Rows are points. A path goes straight from each point to the next, and from the last back to the first. The post is the endless flat space through its rows: a point in 2 columns, a line in 3, a plane in 4, and so on, so that a path can go around it. Count how often the path circles the post. Going back the other way cancels.
In the rows, zero is written as 128.

Post:
[[131 114  85]
 [111 151 174]]
Path (15 x 3):
[[180 157 146]
 [164  75 149]
 [133 102 125]
 [150 112 107]
 [184 168 145]
 [103 164 102]
 [158 128  59]
 [141 147 175]
 [142  87 163]
 [104 103  95]
 [ 63 171 192]
 [ 66  75  72]
 [ 88  92 205]
 [158 108 119]
 [128 159 151]]
Times around: 0

Post (10 x 11):
[[149 131  98 129 165 134 101 114 131  89 129]
 [ 96 131 134 233  41  89 184  84  88 109 116]
 [151 158 106 109 149 135 129 180 194  71 124]
 [105 136 107  47  42 123 189 143  78 139  89]
 [144 122 108 148 100  75  96 138 162  63 142]
 [111 124 131  86 129 114 109 136 111 200 182]
 [138 113 169 111 164  50 108 166 101 182 159]
 [118 118  75 232  77  48 176 122  82 109 177]
 [ 89 135 164  84 150  86 142 115 109 131 166]
 [129 169  88 117 148  95 124 109 201  88  88]]
Path:
[[111 110 104 168  79  36 170 162 131 100 157]
 [100 131 125 142 123 113 153  98 151  79 196]
 [159 161 131 144  91 111 165 174 150 104 205]
 [138 172  84 199 107  99 152  51 139  92 212]
 [146 197 166 150 102 102 193 185  88 126 138]
 [110 169 158 144 102  83  85 149 128  62 171]
 [143 100 121 156 160  33  95 175  72 174 126]
 [108  75  96 126 146 139 121 114 123 121 125]
 [140  85  95 143 131  83 137 104 131 105 194]
 [198 165 100 143 121  96 128 108 150  85 105]
 [136 201 178 132 145 115 155 130 116 131 100]
 [124 178 123 185 131 124 138 181 153 105 117]
 [109 130 126 108 132 104 110 176 158  60  80]
 [113 102 144 150  95  50 109 125 155 158 103]
 [133  67 185 118  78 133  86  89 159 108 164]
 [139 205 136 201 173  83 191  89 154  99 158]
 [128 132 142  99 132  77 134 125 146  72 158]
 [ 68 136 112  80 111 113 151  64 150  99 162]
 [117 112  99 211 149 136 163 178 121 119 133]
 [ 57 130 156 132  84  74 146 117 150  53 109]]
Times around: 2

Post, 17 rows:
[[107 126 134 177 203 208 134 125  86 197 224 140 179 127 112  76  73 110]
 [153 125 138  41 150 106  62 236 145 186  46 146  91 177  51 228 105  95]
 [129 113 116 133 121 146  72 103 219 154 187 208 158 105 127 188 149 173]
 [140 140 109 154 106 137 132 153 185 141 151 121 152 168 117 130 113  68]
 [159  81  67  95 155 134 145 186 164  94 106 124  95  94 100  88 174 146]
 [134 118 126  96 128  75 105 119 103 155 178 119  98 149  91 174 144 107]
 [100 108 175 157 117 100 210 130 141 159 107 116 109 131 151  89 154 119]
 [151 151  82  88 180 184 117 140 173 112 135 161 103 163 106 177 132  92]
 [132 178 169 126 146 147  95 173 160 178  96  84  52 177 182 153 119 108]
 [ 71 154  80 141  95 181  95 127 172  34 181 152  67 124 159 167 124  89]
 [121 123 109 227 124 110 176 159 103 140 123  98  66 161  99 128 177  81]
 [ 95 144 178 141  86 187 138 155 178  96 125  80  86 114 159 116 228 127]
 [134 118 159 173 173  93 126 124 156  82 133  92  95 158 117 173 162 147]
 [ 88  88  82 165 119 155  37  80  97  88 167 166 122 121 114  94 198  96]
 [113 141 116 118  52 109 169 114 159 173 100  80 134 131 123 132 114 166]
 [128 175 182 153 134 177 127 164 122 163 154 133 118 185 137  87 110 133]
 [104 159 142 142 127 150  79 186 142 106 164 129 167 164 175 198 184 108]]
Path:
[[113 146 138 137 171 137 107 179 151 183 129 114 159 162 145 180 163 113]
 [ 90 103 101 144  65 129  91 171 114  90 151 150 161 210  99 108 196  97]
 [119 113 160 127 110 166  99 229 125  70 160  79 108 131 160 144 139 129]
 [ 98 140 146 173 111 214  91 147 154  40 133 142 133 146 164 154 147 111]
 [159 122 105 159 124 125 139  96 152 161 154 125 146 159 137 134 155 165]
 [114 114  86 175 120  74 157 139 131  99 182 155 135 197  94 118  62 137]
 [ 89 171 116 209 167 118 101 173 121 185 185 159 118 144  62 170  88 128]
 [153 187  64  90  99 127 146 115 152 198 148 152 115 126 138 154 146  89]
 [196 131 156  87 136 121 131 114 174 138 113 118 142 137 114 150 134 115]
 [141 210  75 198  77 112  86 129 164 149 158 149  99 173  86 198 125  64]
 [121 178 117 110 136  87  63 158 140 165 124  98 158 201 152 132 131  64]
 [ 77  96  78 130 145 141 123 121  85 106 135 132 140 125 125  84 203 134]
 [ 93 207 204 115 107 119 104 119 240 148 100 147 134 178 131 198 138 144]
 [122 145 156 150 147  93 131 167 204 153 157 142 108  99 177 142  80  93]
 [ 96 192  79  99 136 163  89  68 165 132 177 123 114 130 119 142 174  79]]
Times around: 0

Post:
[[119 115 158 120  81 137 162 113 157 141 153 150 112  65  79 180 207  95]
 [125 157  88 127 115 103 194 121 127  63 108  97 145 176 133  81 148 108]
 [ 90 147  85 142 119 136  84 107  95 129 106  85 122 104 144 123 104 147]
 [ 57 198 117  34 145 128  97 156 183 105 142  91 125 162 142  74 123 150]
 [132 157 139 213 139 143 121 113 109 138 149 130 130 167 152 160 172  76]
 [168 204 101 147 159  73  92 130 180 152 142 141 158 113 138  91 115 132]
 [136 199 142 136 114 132 139 103 182 137  84 139 136 136 140 140 119 115]
 [116 114 115  88 150  88 141 103 111 146 146 129 122 146 190 132  95 129]
 [158 129 138 168 115  89 170 144 166 131 126 124 142 119  42 161 147  18]
 [140 136 144 140 114 113 116 156  92 115   7 120  86 108 155 124 142 148]
 [160 141 137 103  71 132 126 142 157 181 139  89 147 135 120 130 175  96]
 [113 154 126  93  80 112  66  94 119 117 126 118 134 141 112 151 151 109]
 [239 114 165 127 122 133  64  79 108 140 132 127 150  75 221 153 124  95]
 [138  97 124 124 111 117  53  98 100 150 110 109 178 109 153  62 165  60]
 [171 134 191 177 148 131  97  76 117 107  69  78 142 211 144 121 148 153]
 [121  93 145 102 193 123 113 114 125 101  42 113 144 129 167 197 145 127]
 [ 84 134 122 150 100 120  82 134 135  80  98 145 190 113 116 184  79 149]]
Path:
[[174 181 165 126 102 165  94  70 144 174 114 111 102 176 154  93 113 120]
 [162  72 150 115 171 170  67 129 129 114 150  67  98 117 176 114 186 148]
 [163 176 128 146 128 133 160 122 179 125  76 128 129 109 199 144 123 120]
 [120 163 124 178 135  78 115 162 123 115 115 104 164 164 120  96 114  71]
 [162 156 143 108 138  73 148  80 169 117 128 126 214  86 128 145 162 119]
 [154 112 126 191 116 112 107  88 153 206 103 115 180  85 152 140 144 104]
 [103 151 136  88 133 121 116 104 185 143 133 124 125 131 149 129 129 109]
 [154 161  96 133 108 130 136 153 127  77  55 140  73 149 140 150 125 111]
 [161 148  91 139 152 116 136  86 152 159 203 130 183 123 152  61 115  93]
 [145 190 164 126 105 146 155 111 166 127 143  91 161 210 133 106 137 142]
 [139 194 135 122 106 111 139 124 138 107 163 133 115 114 137 165 171 114]
 [120 132 100 146 158 101  96  60 176 192 150 111 171  69 141 154 117  98]
 [181  98 111 169 109  89  93 113 140 130 102 136 141 112 167 156 148  96]
 [173  74 123  82 139 116 109 137 144 141 124 136 127 141 146 178 145 121]
 [132 137 140 108 149 106  77 119  99 155 148 100 115 213 161 143 105 175]
 [139 148 107 117 162 102 116 100 121 152 120 101 194  85 118 108 123 160]
 [193 146 161 133 119 117 149  91 119 157 126  75 130 181 187 140 116 149]
 [ 91 149 159 138 128 113 106 101 148 149 122 107 130 117 131  43 175  65]
 [117 133  94 138 120  67 122  64 152 164 135 114 154 150 110 128 114 123]
 [201 144 145 151 103 134  80 144 175 161 139 115 128 159 143 157 156  95]
 [139 153 103  90 154 127 135 146 107 131 124  99  97 171 171  85 127 169]
 [153 173  97 105  94 106 127 112 129 128  51 121 157 142 119  92 189  29]
 [133 165 126 175 146 126 153 125 162 139 209  85 194 168 154  57 112 123]
 [110  71 167 126 154  60  71 143  60  94 125 108  97 148 127 131 141  68]
 [141 157 121 111  55 140 150 140 190 125 130 121 177 117 144 108 144  66]
 [198  83  88  65 107 138 127 130 130 132  76 103 128  79 168 173 206 124]
 [ 87 153  91 141 131 107 169 125 141 119 159 180 136 166 118 121 162  99]
 [ 80 116 162 138 107 128  48 139  54 133 143 156 103 113  87 145 144  49]]
Times around: 3

Post, 17 rows:
[[142 124  97 115 136 113  80 154 140 121 139 167 145 105 176  82 113  85]
 [ 95 194 142 103 159 142  92 102  64 123 134 150 164  95 149  88 118 103]
 [166 155 156 170 165 119 125  82 111  92 170  51 160  93 103  99  90 139]
 [164 153 141 136 101  92 139 144 104  76 142 142 139 129 146 119  79 183]
 [143  93 139 141 109 116 125 101 168 161 145 186 167 119 145 103 141 104]
 [122 164 157 169 118 125 142 129 120  84 158 128 160 148 174 113 141  82]
 [153 156 155 171 132 108  67 131 157 198 117 116 145 180 169 130 162 121]
 [128 136  85 110 203 110 104 118 139 181 119 161  93 143 100 126 134 107]
 [164 147  93  70 150 114 149 104 204  98  67 100 173 131  87 133 118 133]
 [136 126 180 100 112  83 169  85 125  99 114  78  94 140 128 118 136 135]
 [146 148 190 153  63 139 162 144 124 171  95 106 164  97 130 195 114  91]
 [101 181 134 141 114  94 137 119 156 140  97 138  59 117 114 105 121 124]
 [134 109 111 141 178 120 143 169 158 127 115 152 120 149 118  81  79 133]
 [ 82 129 121 181 118 147  72 192 120 163 108 143 140  85  78 149 130  91]
 [200 110 163 148 165 139  86  92 149 166  95 194 108  85 132 115 117 127]
 [127 168 137 101 153  99 122 157 125 118  97 174 133 111  59 117  88  96]
 [129  96 103 172  87  72 144 140 148 165  79 135 143 133 127 122 125  92]]
Path (31 x 18):
[[ 35 105 200 152  65 101 151 135 118 150  99 103  59 138 117 159 139  37]
 [176 129 167 102 140  85 167  77 146  60 137 180 122  29  69 132  63 113]
 [178 118  89 119 230 139  92 116 123 130 108 105 129 149 173 102 116 202]
 [115 135  80 162 155  94  46 114 144 178 155 151 134  93  81  74 172 146]
 [226 162 147 189 181 145 182  42 206 146 111 125 134 107 155  85 130  69]
 [177 108 127 131 153  48 100 102 153 123 114 168 123  76 132  70 159  79]
 [121 110 209 117 112 112 141 143 175  90 104 125  88  92 163  94 120  60]
 [151  97 188 157 104  98  83  73 138 144 156 113 137  83 139 149 154 125]
 [134 218 166 123 128  94  65 141 127 160 152 142 209  56 122 124 109 112]
 [138  80 130 135  90  52 181 129 122  77 106 163  80  87 147  40 104  56]
 [120 155 113 164 137 168 133 112 145 140 120 142 102 121 112 141 166  99]
 [105 142 198  73 101 119 230 111  91 144 115 178 108  86  62  97  90  82]
 [106 198 152  82 117  86 123 149 125 192 123 202 192 115  90 108 163  12]
 [151 108  84 165 143 145 191 139 176 122 142 127 186  79 142 152 113  88]
 [178 181 104 114 108  73 139 126 121 141 104 126 145 176 203 106 125 150]
 [148 106 184 184  70 124 127 130 118 134 162 174 174 186 148 129 156 158]
 [103 145 166 181  68  99 132  73 116 150 113 106 172  60  56 115  92 104]
 [172 204 141 141 114 104 105  96 159  91 123 103 127 102 112 141  92  99]
 [225 201 140 192 112 124 104  61 142 166 121 147 228 151 162 104 112  85]
 [136 227 158 178  93 139  89 174 123 176  85 171 103 113 103 176  41 129]
 [ 72 132 153 114 123  99 127 215 111 186 134  98 120 152 136 164  81  38]
 [103 121  74 146 173 142 115 178 167 179 145 107 145 152 182 121  79 106]
 [165 179  94 143 218 195  20 159 131 175 174  74 182 194 160 128  93 168]
 [ 89 118  58  99 105 103 140 146  98 153 153 161  70 134 120 153  80 166]
 [131 161 132 166 101  67 133 129 136 127 118 150 111 124 117 141 126  42]
 [142 127  68 147 184 152 102 138 128 149  87 114 185 184 194 171 115 113]
 [144  99 125 120 129 101 176  85 153 165  63 204 137  19  58 130  41 106]
 [162 111 153 168 115 115 180 139 119 112  81 142 159  66 133  88  45 127]
 [148 136 149 226 162 158  68 112 120 131 149 107 165 115 127  98 196 140]
 [118 138 133 146 138 141 111  60 127 200  88  96 193  53  17 109 125 126]
 [ 85 144 163 125 125 123 157 142 105 180 167 192 130 148  73 107 105  22]]
Times around: 2

Post (17 x 18):
[[175  94  90 120 115 179 134 173  83 108  87 103 117 115 137 144 111  66]
 [144  73 154  88 104  99 134 106 186 163 200 118 168 119 124 132 124 122]
 [134 135  71 180 126 158 107  90 120  57 121 150  96 110 127  90 128 104]
 [106 211 174 112  90  71 156 104 108 157 146 115 123 162  87 146 158 146]
 [130 146 108 142 146 205 144 127  94  89 160 143 135 129 174 149 110 108]
 [143  81  96 114 157 107 147 148 137 234 116 102 109 157 122 137 142 125]
 [154 145 104 133 154 130 142 183 119 104 129 120 131  91 140 107 133 132]
 [121 102  93 155  94 181  85 154  74  64 147 114 123 144 161 119  98 119]
 [151 175 223 101 123  93 170  96 137 149 142 145 126 179  91 130 154 154]
 [122 109 122 119 160 161 135  88  79  73 132  96 101  96 171 114 120  99]
 [124 147 186  62 118  79 166 148 158 133 166 114  92 184  83 121 126 101]
 [ 85  94  96 121 108 155 116 172 165 177  90 148 168 128  99 137 214 105]
 [128 157 119 124 109 178 129 135 109  92 120  98 108 116 178  92  99  96]
 [135 145 113 140 136 142 125 138  29 126 128 129 158 144 159 100 117  57]
 [119 167 188 133 129  85 116 110 150 152 135 101 174 157 121 158 126 106]
 [116 140 117 142 166 202 114 119 103 110 145 122 120  98 120 125  82 139]
 [127 184 197  88 146  93 123 107 103 195 138 135 103 150 117 161 176 104]]
Path (28 x 18):
[[141 151 178 105 197 108 149  58 108 175 174  61 109  81 160  76 137  90]
 [132 168 153 127 171 105 176 101  80 128 158 120 142 120 128  85 155 172]
 [146  81 122 126 162 133 115  95  94 135 199 171 125 156 105  99 126 146]
 [113 166  90 111 162 126 105 136  63 127 127 109  86 116 169 180 134  74]
 [181 103 159 131 101  86 153 163 125 138 177 160 194 139 152  92 108 103]
 [103 159 191 119 123 115 111  68 121 193 143  97 149 101 155 152 156 123]
 [124 144 139 153  85 141 135 209 151  60  75 120 210 164  72 117 156  81]
 [101 133 170 140  93 162 108  93 126 150 158 141 197 238 102 156  99  99]
 [103 148 105  73 105 122 134 131 159 159  76 114  68 112 103  99 164 181]
 [149  98  87 131 106 124 120  56 153 114 158 176  86 105 134  94 104 161]
 [142 154 104 133 209 202 145 211  67 213  71 145  74 135 146 152 137 139]
 [142 192 153 137 141  83 153  85 181  92 190 122 110  76  85  84 105 156]
 [144 123 116  95 142 192 134 142 116  73 141 107  72  81 105 124 144  85]
 [142 160 160  93 143 162 106 114  95 118 155 137 105 171 150 146 152 109]
 [129 114 105  85 151 189 135 143 102 125 154 164 151 147 163 136 161  88]
 [155  85  89 108 115 127 126 166  90 158 102 167  85 140 134 157 154 155]
 [162 178 121 175  84 100 139 152 159   7 110 137  53  96 135 102 140 152]
 [137 137 147 112 202 165 179 157  98 195 116 120 143 107 141 121 145 129]
 [ 96 148 189  48 139 185 162  93  99  84 167  74  92 133 130  77 120  94]
 [175 130 132  75 141 142 193 170 160 150 127 135 158 185 137 168 150  75]
 [172 125 159  92 143 165 162 208  83 155  98 168 171 160 147 138 166 109]
 [ 95 144 166 140 106  80 115 131  86 183 142 127 128 201 127 148  88 126]
 [172 145  97 175 131 150 203  74 130 145 151 129  66 120 116 122  94 100]
 [173 153 144 122 180 128 130 129  74 143 119  63  85 127 134 207 107  73]
 [107 198 172  77 191 140 119  35  60 161 202  78  49 152 143 116  98 147]
 [217  81 121  77 117 134 129 191 148 114  96 126 108 159 161 158 115  91]
 [109 140 193 120 207 108 111 148 122 191 103 117 242 116 135 224 149  53]
 [108 142 139 155 187 153 163 136 137 132 152 141 100 106 161 129 162 139]]
Times around: 5

Post, 17 rows:
[[177 144 136 151 137 195 142 142  46 166 137 179  40  89  82 168  97  81]
 [155 125 139 139 154 101 188  87 113 143 141 134 156  83 154  97 121 157]
 [134  84 136 128 109 140 146  77  90 114 125 103 186  96 159 107  96  83]
 [135 137 174 106 100  88 147 102 128 160 177 119 147 143 111 127 149 153]
 [144 106 141 148 164 144 125  50 140 183 155 121 217 158 195 101 124 131]
 [109 106 144 140 109 141 109  81 121 140 101 156 149  99 155 122 165 151]
 [110 155  95  98 147  83 119 154 132 125 164 179  56 104  16 133 131 127]
 [108 145 109 142 108 121 154  89 172 161 124  97 189  99 134 131 122 146]
 [161 151 177 124 192 169 123 153  93 123 119 135  68  94 162 176 136  82]
 [160 175  78 116  70 112  59 154 118 138  64 126 138  57  67  74 154 129]
 [118 177 133  96  78 130 109 118 117 161  48 162 125  87 108  86  99 119]
 [128 114 138  90 149 159 184  79 140 124 166 108 155 131 139  83 151 168]
 [137 125 129 168 109 138 156  89 142 130  92 139 137 128 167  69 136  84]
 [130 155 112  94 137  85 135 154  68 157 117 149 103 168   7 166 143 151]
 [112 132 126 159 103 125  92  99 107 153  79  97 117  79 104  77 115 138]
 [164 140 110 110 130 122  98 176 107  87 135 153  54 146  67 149 103 163]
 [147 117 101 118 100 125 140  15 109 144 129 104 154 117 192 108 130 109]]
Path, 17 rows:
[[142 118 114 159 125 168 205  82  60 160 157 142 128  82  76 112  65 176]
 [180 122 116 106 104 113 108  57  86 138  81 209 155 148 116  75 164  95]
 [117 135  96 121  78 120 129  87 165  67 140 116 100 138 146 149 148 122]
 [156 188 187 158 203 128 119 139 156 168  95 136 122  72 108 135 156 138]
 [136 105 152 128 144 153  80 116 106 148 109 118 105 108 119 124 110 128]
 [127  82 115 194  96 109 106 133  98 125 129  75  99 124 142 133 138  73]
 [139 105  79 173 153 107  80  96  43 210 119 149 178  72  77 119 127 101]
 [131  99 140 103  87 140 125  97 124 124  79 109  78 148 152 136 132  62]
 [121  86  98 122 134 125  65 136 135 125 129 109 110 138 124 132 197 164]
 [149 158 108 179 131  79  80 139 140 193  74 126 165 155 124  43 156 142]
 [109  83  91 127  86  35  97  93 110 116  52 125 193 126 142 153 128 151]
 [100 175 196 136 208 177 107 153 123 221  88 202 116  70 151 132 153 125]
 [151 165 158 132 126 150 174 154  95 116 174 118 109  52  91  76  47 118]
 [133 141 133 141 117 192 112  54 101 123  60 118 119 104 121 128 141 142]
 [178 153 158 166 153  92 172 164 123 213 163 116 112  41  51 194 139 147]
 [127 115 118 158  88 174 139 143  72 174  84  96  77 124  72 114 129 161]
 [119 168 125 135  81 137 175  57  62 206 154  92 164 138 137 152 138 160]]
Times around: 2
